Each row of a before or after table is a point. One or more steps were done to the points. Then noise was added and the rows were shuffled. The steps act on columns, c1 being the first. Name the steps. A step turns or swaps two columns, mirrors them in a line or flattens them onto one, adds a multiple of one to another, or multiplies or shifts one. Angles are multiples of 10 degrees, from the lower column toward the higher: turns from -170 to 170, lines from 10 to 170 but not 90. Use the fewest steps. Two steps may share a column if one is a turn and the other turns, adds or multiplies; they go together, in the order done. Otherwise the lowest column goes first.

Before (10 x 2):
[[-33  -6]
 [-29 -27]
 [-35 -11]
 [ 14  -8]
 [ 37   9]
 [-11  52]
 [ 22 -40]
 [ 10  30]
 [ 13 -33]
 [-22 -38]]
After:
[[ 74   9]
 [-70 -11]
 [-22  52]
 [-58 -27]
 [-44 -38]
 [-67  -6]
 [ 25 -33]
 [ 43 -41]
 [ 27  -8]
 [ 21  29]]
Steps: multiply c1 by 2

Before:
[[ 33 -46  35 -39  17  63]
 [-24   3 -37  19  -4  41]
 [ 39  16 -46  19  33  33]
 [ 51  18 -24  15  19  72]
 [-17  25 -39 -94  -7  -7]
 [-14  22  -6 -17  12 -37]
 [-27 -15 -18  21 -28  -6]
 [ 47  12  15   3  -6  87]
 [-39   0 -56   8  48   5]
 [ 81 -23 -11 -40 -35  61]
 [ 24   0 -58  65 -48  13]]
After:
[[ 45  13  16   6   1  88]
 [ 74 -23   5  15 -36  58]
 [-19   6 -25  -2 -22  40]
 [-39   2 -69 -10   9   7]
 [ 24 -44  22   3  33  65]
 [ 52  18 -28  10   3  72]
 [ 35  14 -57   5   6  37]
 [ 33   5 -27   6 -72  13]
 [-33  28 -34  -6 -24  -8]
 [-17  18 -14  -3   8 -39]
 [-24 -18  -1   0 -31  -4]]
Steps: flatten c1 and c4 onto the line at 10 degrees; turn c3 and c5 by 30 degrees

Before:
[[-42  -4   7 -49 -16 -20 -18  25  22 -20 -58]
 [-24  59   4  -1 -59 -19  14  44 -21 -44  -3]
 [-48 -44 -52 -27  25  12 -12  37 -40  -1 -50]
 [ -2  33  10  -5  34  -6  40   7  20 -44   6]
 [  6  31  25  39 -70 -20 -34 -12 -38 -77  14]
 [-39  43 -22  23  14   0 -40 -34 -11 -16 -17]
 [ 17  22  17 -22   7 -60  45  42  -5 -51 -80]
 [ -6   7 -36 -56  32 -66  32 -33  15 -25 -38]
 [ 35  18 -73  39  21 -59 -17   0  15 -54  22]
 [ 52  22 -71  28 -18 -10 -44 -42   1  -7  18]
 [-43 -39 -37  38 -10 -35  58  53  15  15 -15]]
After:
[[ -2  35   8  40  64  -6  -7   8  20 -40   7]
 [-40 -41 -38  59  20 -35  37  51  12  14 -13]
 [  6  32  23 -34 -41 -20  39 -12 -36 -78  15]
 [-42  -3   8 -17  13 -19 -49  23  22 -18 -60]
 [-48 -42 -54 -10  54  10 -27  38 -37  -2 -49]
 [ 17  24  16  48  38 -61 -21  43  -5 -51 -79]
 [ -8   6 -36  32  64 -66 -56 -31  15 -25 -36]
 [-25  58   2  13 -28 -18   0  41 -18 -44  -2]
 [ 36  15 -73 -17  52 -59  40   1  16 -52  22]
 [ 53  20 -71 -45  13 -11  27 -42  -1  -9  18]
 [-38  42 -22 -41  46  -1  22 -33 -10 -13 -17]]
Steps: swap c4 and c7; shift c5 by 30

Before (14 x 18):
[[ -4 -15  -3  68 -74  -2  34  42  70  33 -60  21 -35  15  23 -48  38  13]
 [ -9 -14 -64  25 -42  50 -68 -46  24   8  25   5   0 -49 -30   2   3   2]
 [-46  13  27  13 -37  -7   5 -15 -49  -1 -67   4  -4 -39  35 -61  25  -4]
 [-20  84  37  16   3 -28 -68 -61  -5 -38  -3  41  -6  24   8  34   7  42]
 [-52  48  38 -17 -35  31 -60  11  -9 -11  15  30 -12 -52 -43  -8  30 -48]
 [ 14  16  17   0 -39 -14 -48 -57  46 -15 -49   0  37  35 -42 -17 -29 -18]
 [-15  -5 -63  23 -15 -52  34   6  35  17 -68  18  27  10 -25  -6   6 -33]
 [-33  14 -49   1  -1 -33 -16  32  55 -31 -29  52  63  34   2  40 -74 -55]
 [  9  61 -26  44 -35  -3 -19  13   7 -10  19 -29 -41 -21 -58   0  -5  43]
 [  8  -5  31 -19 -66 -22  36 -37   8  40 -12  23   1 -15 -42  17 -66 -19]
 [ 14  70 -65   1 -40  30   3  44 -11   0  -3  60  63 -33   0  30  17 -41]
 [ -4  11 -26   6 -11  16   9 -23  50 -33 -61 -20 -43  47  33  43  27 -51]
 [ 37   1 -19  60 -47   0 -29  40  17 -19  32  54  54  18 -41  10   6  -8]
 [-31  -7 -46 -11 -28   4 -28  28  14 -20 -68  63 -37  30  40 -15  17 -34]]
After:
[[ -3  13 -26   3 -12  18   8  40  63 -36 -64 -19 -41 -30  33  21  30 -51]
 [-49  49  37 -18 -37  31 -64 -38 -11 -10  13  31 -11  41 -45  -3  28 -48]
 [ 13  69 -64  -2 -41  30   3 -53  18   0  -1  59  61   8   3 -26  15 -41]
 [-10 -11 -59  28 -44  51 -66  16  13  10  23   4  -2  67 -31  22   3   4]
 [-13  -6 -65  25 -15 -51  33   1  12  20 -69  18  28 -12 -23  33   7 -34]
 [-33  -9 -47 -12 -28   4 -26 -13  -7 -19 -70  65 -37 -39  39  20  16 -33]
 [-18  83  39  18   5 -29 -68  65  26 -37  -3  42  -5  10  10 -23   5  42]
 [ 37   1 -23  57 -50   2 -31 -30  16 -21  29  56  55 -33 -42  13   7  -7]
 [  9  61 -26  43 -35  -2 -18 -19   2 -10  18 -30 -41  13 -59   7  -6  43]
 [-45  13  28  15 -40 -10   2  -3 -76   0 -68   4  -5  42  36 -12  25  -5]
 [ -5 -17  -3  69 -76  -4  36 -27  -5  33 -61  20 -36 -35  22  84  41  14]
 [-32  15 -50   3  -1 -31 -18 -10  65 -31 -32  53  62 -46   1  27 -72 -57]
 [  9  -3  30 -21 -65 -24  35  24  18  40 -12  21   0  29 -42  -2 -67 -18]
 [ 16  18  18   5 -38 -17 -46  67   9 -18 -49   0  38  -2 -40  48 -29 -18]]
Steps: turn c8 and c14 by -150 degrees; mirror c9 and c16 in the line at 30 degrees

Before:
[[-20  30 -27  37  23  22  51 -49  42 -31   3  44  17 -49 -29  -3 -23 -12
  -27 -45  15  -5  35  38 -18  20   6  13 -13 -27 -26  -1]
 [ -5  55 -26 -15  15  53  -5  27 -24 -34 -24  41  63 -16  43   1 -16  -5
    1  17 -37 -41 -52 -23 -13  33  23 -91 -52   3  75 -19]
 [-57  -5 -13 -19  28  22  21 -66 -34  25 -10  54 -24  18   1  25 -40 -21
   63 -44  17 -48  -2 -10 -16   0  -1 -92  45 -39  34  59]
 [-55 -21  -4 -22 -37   4  33 -13  26 -26   4  38 -32  22 -32 -12  37  16
   27  41  19  50  37  67  55  28  61   8 -24 -19   2 -23]
 [-27 -33 -72  47 -40  41  50  33 -18  12  30 -32  23 -28   2  -5  72  45
   69   2 -38  52 -26   8  24 -31 -25  14  48  44  -5  25]
 [-30 -27 -51  -9  25   8   1   1 -15  63 -27 -53  -8   9   1  56  -9 -47
    4  16 -22  45  37 -17 -30 -57 -10  13 -57 -26   2  11]
 [-55 -22 -18  64  21  67  35 -45  45   9  78  45 -38  33  10  29  -2  34
  -17 -52 -37 -37  29  17  40 -78  40 -34 -46  29  37 -20]
 [-36 -30  22  -7 -12  -9 -29  43 -47 -36  -1 -39   4 -13  35  23   1  30
  -37  46  31  -8 -16  -9 -35 -45  57  12  44  23 -20  38]]
After, 8 rows:
[[-58  -4 -13 -20  27  21  19 -68 -35  26 -18  50 -26  18   3  28 -39 -22
   62 -45  17 -47  -2  -9 -17  18  21 -94  46 -37  33  57]
 [-28 -32 -72  46 -41  39  50  33 -18  10  -9 -20  23 -26   2  -3  72  44
   70   4 -36  51 -27   8  24 -42 -30  15  46  46  -6  25]
 [-23  31 -27  36  23  24  51 -47  41 -30 -14  35  15 -49 -28  -1 -26 -12
  -26 -46  14  -8  35  37 -20  34   4  13 -14 -27 -26   1]
 [ -8  53 -28 -16  16  53  -6  29 -26 -33  33  26  62 -15  45   2 -17  -5
    4  21 -33 -41 -54 -23 -14  47   8 -90 -52   5  78 -18]
 [-31 -26 -51  -8  25  11  -1   1 -13  65  -9 -31  -7  10   1  54 -10 -47
    2  18 -24  46  38 -16 -31 -71  37  13 -59 -25   3  11]
 [-57 -20  -7 -20 -36   4  33 -11  27 -24  40  28 -32  20 -33 -12  37  16
   27  42  18  50  36  68  55  41 -25   7 -24 -19   3 -22]
 [-55 -22 -18  64  21  68  34 -44  43  10  12  70 -37  31   7  27   0  34
  -18 -51 -37 -36  30  17  37 -58 -97 -35 -45  31  34 -22]
 [-35 -31  21  -7 -15  -8 -27  43 -46 -35  67 -18   5 -13  34  23   1  31
  -38  45  30 -10 -16  -7 -36 -57 -38  12  43  23 -22  37]]
Steps: add 0.7 times c30 to c27; turn c11 and c27 by -120 degrees; turn c12 and c26 by 20 degrees

Before:
[[ -5 -54 -44 -25   6  12 -71  -5  -6  44  33  21  -5  46   3 -51  40 -23
   21 -26 -14 -17   0 -27  62 -77  59 -44  44  49  18  36  16  -5  17  44
   92  -9  -9  -3  29  76 -18  42  11  47 -36   5 -12  -6   8  43 -45  58
  -22  50   6 -36  16 -39 -49 -48  -5 -36]
 [-14  47  23   3  -3 -57  51 -12  75  74  50   6  11  -9  54  54 -51 -56
   20  45 -23  32 -87  -3  45   3   7   9  45  31 -50   2 -31  27 -76  36
  -43  31  57   2  10   1 -38  37   6 -15 -31 -23  49 -26   3 -36 -56 -41
   36  -3   4 -15  25  56 -12  16  17 -10]
 [ 11 -30  35 -24 -27  -3   4  43 -35 -13  45  40  33 -12 -19 -23 -41   3
   -6 -30  46 -15 -24  36 -23 -17 -21  -7 -38 -42 -34 -30 -24 -12 -21 -24
   -8  47 -29  46 -59 -23  51 -32 -35  15  27  -6  41  13  -5 -39  61 -14
  -17 -47 -11   4  24 -26  53 -14  38  35]
 [ 25  21  38 -25  45 -26  17  -8  46  39  75  21 -10  33  57   6  -6 -41
   65  46 -64  22 -86 -44  47 -58  11  46  81  66   3 -12 -13  -5   7  68
    6 -51  61 -17  30  47 -69  44   5 -53 -74  -8 -32 -58  41 -29 -22 -27
   39  46 -14 -50  32  23 -57   7   3 -43]
 [ 47 -13  54 -19 -38 -18  66   7  40 -20  29  38  57 -25   2  -2 -29  24
   -7 -27  21  10 -52  55   9   0   4   0  -4 -48 -23 -48 -30 -29   5  12
   18  61 -21  28 -26 -10  33 -22 -44  46  19 -37  52  16 -40 -41  43 -58
    3 -30 -13  60  33 -23  59  -1  24  52]
 [ 44 -60  28  26 -42  52 -45  29 -23  39 -42 -70 -25 -22 -10 -32  24  33
   29 -19  37 -19  44  11  -1 -18  73 -38  16  -8  30   0  52 -52  34 -24
   -3 -25 -49 -26 -32  60  -9  21  18  48  23   9  22  -1  -7  19  -1  33
  -44  -3 -41   0  16 -53  35 -59 -22  44]
 [ 81 -12 -14 -15   1  26 -28  42 -50  16 -14 -25   3 -33  -8 -35  32  23
    6 -31  24 -16  29  -9  18 -10  51 -12  -2 -43  -9  10  25 -38   9  21
   54  -9 -44 -15 -24  43  11  -4  21  45  28  21  18  12  -3  19 -20  37
  -53  25 -34 -10 -24 -26   5 -27 -49   3]
 [  9  46  40   0 -20 -70  23  -1  23  19  36  46  -2 -75 -18   3 -13  11
   10  25  15   9 -13  51 -15  39  -2  11 -22   7 -12 -50 -22 -17 -30  -2
   -6  48  18  35   2 -16 -14  -8 -60  10   1  15  55   0 -36 -18  22 -45
   20 -48  12  26  34  14   9   7   9  19]
 [ 63 -54 -55  17 -28  26 -61  34 -40  13 -43 -46 -15  18 -29 -47  18  28
   -2   3  46 -20  11  29 -36  -9  87 -63 -15 -15  51   7  36 -19   4 -24
   53  23 -50 -10 -18  53  26  -9  57  76  27   3  49  37 -17 -25  -2   6
  -24  -2 -44  24 -48 -14  19 -98   3 -22]]
After:
[[ 43 -60  29 -13 -41  51 -46  29 -24  38 -40 -70 -25 -45  -8 -34  25  34
   30 -18  35 -18  44  11  -1 -20  74  23  15  -6  29   2  53 -52  37 -24
   -3 -25 -48 -26 -33  60   4  24  17  46  24  10  22   8  -8  21   0  33
  -42  -3 -43   1  16 -51  35 -59 -22  45]
 [ 64 -55 -56 -10 -27  25 -61  33 -41  12 -44 -48 -15 -20 -27 -46  17  29
   -3   3  45 -20  11  29 -36  -9  86  64 -15 -15  50   8  38 -18   6 -25
   52  22 -50 -10 -19  53   5  -8  57  77  28   4  49 -44 -16 -26  -2   6
  -20  -1 -44  24 -48 -14  19 -99   2 -21]
 [ 24  21  38   5  44 -27  18  -5  48  41  77  22 -12  57  56   6  -4 -42
   64  45 -61  21 -85 -44  47 -58  11 -23  80  65   5 -10 -13  -4   6  69
    8 -52  60 -16  29  48  16  44   6 -53 -76  -6 -32  88  42 -29 -22 -26
   40  45 -13 -49  31  22 -58   8   4 -44]
 [ -6 -55 -44  15   6  13 -71  -5  -7  43  33  22  -5  24   4 -50  41 -24
   21 -25 -12 -17   1 -28  62 -76  61  61  44  50  18  37  16  -4  16  45
   92  -8  -8  -2  27  76  10  42  11  46 -36   5 -10  16   8  41 -44  59
  -22  49   7 -38  17 -40 -49 -49  -5 -38]
 [-14  49  25  -2  -3 -57  51 -13  78  73  50   8  11  -4  53  51 -52 -55
   19  46 -22  32 -87  -3  46   3   8 -12  46  32 -49   2 -29  29 -74  35
  -42  30  57   1  11   1  12  38   5 -14 -31 -24  49  43   3 -35 -55 -41
   35  -2   4 -15  25  55 -13  17  17 -10]
 [  9  47  40  22 -21 -69  24  -2  23  20  38  47  -1 -57 -18   4 -14  12
   11  26  15   9 -12  51 -15  40  -2 -47 -22   9 -13 -50 -23 -16 -32  -2
   -6  48  17  36   5 -16   9  -7 -61  11   0  16  56   9 -38 -17  21 -45
   21 -48  10  25  34  14   7   7   8  19]
 [ 47 -13  54  25 -38 -17  67   5  39 -19  29  37  59 -14   3  -4 -28  23
  -10 -29  21  11 -52  57  10   1   1 -12  -4 -50 -24 -49 -31 -28   4  12
   18  60 -21  29 -26  -8 -14 -22 -45  44  21 -36  54 -34 -40 -41  42 -58
    2 -31 -15  61  33 -24  59  -1  23  51]
 [ 12 -28  36  28 -28  -2   4  44 -33 -14  44  41  31  -6 -16 -23 -40   4
   -5 -31  45 -17 -24  37 -21 -17 -21   0 -38 -43 -34 -30 -23 -14 -22 -24
   -8  46 -30  46 -58 -24 -31 -32 -35  15  27  -7  40 -43  -5 -38  61 -15
  -15 -48 -12   4  23 -26  53 -13  38  34]
 [ 82 -12 -12  28   0  28 -28  41 -51  17 -15 -25   2 -28  -6 -34  31  22
    6 -27  23 -14  30  -9  19 -11  51  -6  -2 -44  -8   9  25 -36  11  21
   54  -8 -43 -15 -25  44   0  -3  24  44  28  21  18 -16  -3  19 -20  38
  -53  26 -34 -10 -24 -28   4 -27 -49   3]]
Steps: turn c14 and c28 by 150 degrees; turn c4 and c14 by -160 degrees; turn c43 and c50 by -140 degrees
